Each row is a point. Any point is a mix of the corners, with weights that add up to 1. It lies inside the corners' shape when no weight is negative. Say inside or outside, and name the corners with a negative weight.
In the rows, 128 means zero.

Corners:
(1): [147 174]
(2): [117  94]
(3): [ 87 152]
Points:
[120 106] => inside
[106 165] => outside (2)
[ 88 134] => outside (1)
[120 179] => outside (2)
[136 158] => inside
[ 90 119] => outside (1)
[121 110] => inside
[110 169] => outside (2)
[122 138] => inside

Corners:
(1): [173 108  96 120]
(2): [148 148 141 132]
(3): [146  65 123  91]
(4): [ 86  91 132 163]
(5): [ 79 187 107 142]
Points:
[150  70 109 126] => outside (2, 5)
[106 113 134 143] => outside (1)
[ 89 147 104 155] => outside (2, 3)
[ 93 152 115 141] => inside
[ 87 108 130 154] => outside (1)
[118 152 113 142] => outside (3)
[161  96 125 114] => outside (5)
[104 122 132 139] => outside (1)

Corners:
(1): [105 191 156 110  95 133 116 180 137]
(2): [173 113 138 169 129 134 111  89 112]
(3): [160  92 134 151  74 122 132 123 101]
(4): [108  84 124  91 121 130 177 188 175]
(5): [116 147 122 121 122 174 129 214 177]
(6): [135 170 127 162 103  89 105 115 140]
(7): [124 122 137 149 118 136 107 125  93]
(8): [107 141 100 102  86 108 150 137 119]
(9): [133  72 140  77 171 148 131 201 179]
(10): [123 142 156 140  84 119  96  92 113]
Points:
[127 122 127 105 146 137 132 188 176] => outside (3, 7, 10)
[130 130 138 132 126 127 120 144 143] => outside (3, 8)
[129 146 141 139  98 118 109 123 112] => outside (4, 5)
[132 127 133 127 108 128 131 157 137] => outside (10)

Corners:
(1): [147 112 123 120 137  24 109 160 142 149 146  95 165  95]
(2): [111  98 143 123  59 108 160  87 155 160 131 141 123 145]
(3): [ 98 127 110 107 100 143 124 100 127 122 136 117 159 104]
(4): [126 116  99 164 105 146 149  85  77 148 120 128 164 171]
(5): [144 198  83 185 164 149  10 209  55  80 132 100  90 157]
(6): [ 97 128 158 126 106  22 125 136 132 149 139  45 129 121]
(7): [169 108 105 101 155  97 148 108 108 145 116 100  31 108]
(8): [132 123 159 127 111 155 144 127 146 126  39  97 139  14]
(9): [118 141 110 136 143 132  48  95 128 148 134 100  78 127]
(10): [173  97 165 120  98 120 114  87 132 143 155 109 160 110]
(11): [126  90 152 103 178 107 135 109 131 127 115 134 141 152]
(12): [130 175  71 115 147 153 138 142 139 146 147  83 162 124]
(13): [108  79  87 161 138 166 141  79 148 167 158 106 170 142]
(14): [139  82 106  94 108 161 157  97 155 125 108 126 166 154]
(15): [132 122 111 155 148 157  96  90 137  68 136 154  97 146]
Points:
[126 134 116 133 130 116 116 120 131 135 136 101 132 119] => outside (14)
[138 111 112 122 130 133 128 104 131 125 123 119 116 132] => inside
[141 110 126 124 128 119 123 104 128 139 134 109 123 122] => inside
[144 121 126 127 147 138  96 117 115 113 106 124 110 118] => outside (2, 6, 12, 13)
[124 112 114 133 120 118 132 126 111 135 115 112 133 130] => outside (9, 10, 12, 15)
[134 121 111 131 128 129 110 114 125 134 131 116 130 125] => outside (6)
[127 108 119 137 117 142 115 104 131 118 122 115 154 121] => outside (2, 7, 11, 12)
[136 127 111 131 126 114 120 118 119 137 130  99 111 123] => outside (11)
[103 129 104 136 123 102 122 128 127 126 152 106 160 161] => outside (7, 8, 9, 10)

Corners:
(1): [ 85 102 139 126 158 149 138 109 170 123 117 100  71 130 146 108  98 108
 189 163]
(2): [136 125 156 206 148 143 126 205 122 109 132 114 156 118 216 150 143 182
 151 114]
(3): [139 133 152 117 114  92  77 118 148 112 112 142 152 127 133 114 144 140
  65  82]
(4): [124  69 119 114 165 167 197 108 143 190 113 159  90 133 168 156  76  84
 157 131]
(5): [156 149 158 128 162 187 159 118 150 131 116  82 110 136 140 117 102 141
 138 145]
(6): [ 90 109 116 144 172 175 127 143 159 119  79 142  99 164  97 142  85  77
 147 164]
(7): [ 82 109 123 136 147 168 160 113 146 161 110 120 117 134 105  76  64  42
 128 110]
(8): [119 108 104 144 156 157 149 125 154 175  88  93 121 204 149 159 125 117
 177 125]
(9): [124 100 132 137 139 184 134 108 137 186 159 110 128 155 147 129 137 111
 158 154]
(10): [141 114 124 188 110 149 100 168  88  96 146 102 152 136 173 180 172 159
 110  61]
(11): [134 101  85 205 154 149 158 109 171 158  72 124 108 125 173 164 158 169
 152 146]
(12): [131 135 158  96 172  93 110 112 110 105 116 125 183  87  96 121 120 158
 115 133]
(13): [ 81 168 153  99 121 139 133 132  84 127  80 115 158 103 133 100 151 157
  98 115]
(14): [147 101 119 159 101  86 122 145 119 137 151 122 134 170 189 158 182 126
  80  88]
(15): [ 62  99  85 100 166 185 131 119 174 152 125 112 107 178 119 123  45 106
 137 170]
(16): [ 63 122 137 173 137 147 168 116 191 187 112 128  70 157 113 165  73  78
 141 163]
(17): [126 157 128 102  91 110 106 168 142 111 114 121 160 104 108 120 134 125
 114  92]
(18): [146  82 120 141 123 153 163  99 142 123  97 115 147 140 142 146  54 125
 167 165]
(19): [152 162 155 106  87 141 143 138 147  93 119 185 190 133  95  93 162 154
 115  79]
(20): [144 154 143 127  93 126 115 131  97 138 105 141 130 144 102 101 116 161
 116  95]
(21): [117 210 115 134 107 118  81 110 100 103 102 133 156  96 113 124 127 118
  69 104]
Points:
[121 117 130 133 137 151 146 129 141 138 112 137 129 137 134 128 111 114
 134 120] => inside
[126 119 151 147 145 147 130 131 140 124 122 122 125 133 144 127 104 126
 149 130] => outside (11, 13, 14, 15, 17)
[114 133 136 134 130 137 126 130 136 133 114 130 129 131 131 124 124 124
 112 114] => outside (8, 18)
[113 122 125 124 122 136 133 117 140 143 117 126 133 137 128 123 119 117
 124 118] => outside (2, 5, 6)
[121 131 134 135 132 132 134 132 139 125  97 135 127 135 126 125 119 121
 127 123] => outside (9, 10, 15)
[138 132 132 130 104 115 134 109 112 140 111 148 150 111 126 129 135 131
 100  94] => outside (1, 2, 5, 6, 8, 15)
[108 131 129 136 141 146 139 127 141 136  96 122 129 134 128 129 108 125
 135 125] => outside (9, 14)

Corners:
(1): [155 138 170 190 155 106 132 123 153 114  83 153 176 140 161 140  90 162
  99 162]
(2): [165 149 105 112 131 164 149 113 121 154 195 207  80  98 168 152 103 114
 173 167]
(3): [146 115 109 151 102  90 146 160 128 101  99 130 115 133 165  88 147 131
 116  99]
(4): [129 110 134 124 139  93 104 136 156  92 173  98 146 141  81 114 171 168
 110 131]
(5): [ 99 131 102  51 111  99 109 150 129 108  95 139 154  83 125 157 156 140
 176  92]
(6): [126 104 134 104  85 133 177 114  88 202 128 114 137 143 148 111  73 137
 157  92]
(7): [136 133 131 130  80 150  81 111 121 169 123 179 133 118 157 137 108 133
 125  87]
(8): [158 124 107 169 149  79 113 159 110 173 130 114 186 159 149 130 122 154
  93 174]
(9): [174 123 115 150 113 157 105 102 113 128 148 230 166 118 161 117 149  70
  98 142]
(10): [137 162  94 154 164 113  99  79 143 134 139 152 155 171  94 159  99  73
 159 167]
(11): [ 94 131 119  88  53 162 138 103 137 126  87 127 141 144 143 201 117  49
 173 107]
(12): [116 124 148 106 113 142 121 147 168 130 121 127 134 146 127 101 128 107
 118 170]
(13): [120 137 142 150 194 133 163 168 130  90 130  85 104 113 125 117 142 203
  78  81]
(14): [135 188  99 187 125 142 133 144 141  92 165 148 149 188  94 119 166 126
 132 145]
(15): [123 161 102 167 146 112 103 115 107 142 144 136 130 127 144 121 170 129
 137 165]
(16): [ 54 148 169 142 116 168 195 162  72 118 110 129  97 124 189 141 128  81
 163  56]
(17): [ 99  86  99  94  91 118 111 117 134 104 163 158 131 122 147 115 147 161
 113 144]
(18): [126 155 153 126 177 109 129 147  76  91  95  71 152 200 183 111 156 132
  82 139]
(19): [ 73  75 129 130 191 124 146 139 100 103 117  85 120 121 169 131 120 161
 185  61]
(20): [135 120 113  96  85 147 136 147 126 109 183 113 173  76 114 115  99 152
 129 114]
(21): [105 112 144 142 155 152 141 148  76  85 149 150 120 110 114 102 131 184
 122 166]
Points:
[127 131 117 131 137 122 126 136 122 125 131 113 146 138 122 124 133 138
 127 119] => outside (1, 2, 16, 17)
[131 145 120 141 122 129 128 126 119 135 123 151 138 139 147 135 130 118
 128 142] => outside (4, 19, 20)
[125 147 130 123 130 143 126 125 116 121 134 162 141 120 133 127 124 134
 132 142] => outside (3, 4, 8, 11, 19)
[119 128 129 131 133 130 132 137 125 116 129 130 138 129 137 125 129 138
 130 128] => inside
[117 129 130 137 130 126 126 133 120 121 123 131 144 135 139 126 132 131
 127 119] => outside (2)
[119 127 130 126 121 132 135 138 114 119 127 129 137 133 147 127 133 135
 126 120] => outside (10)
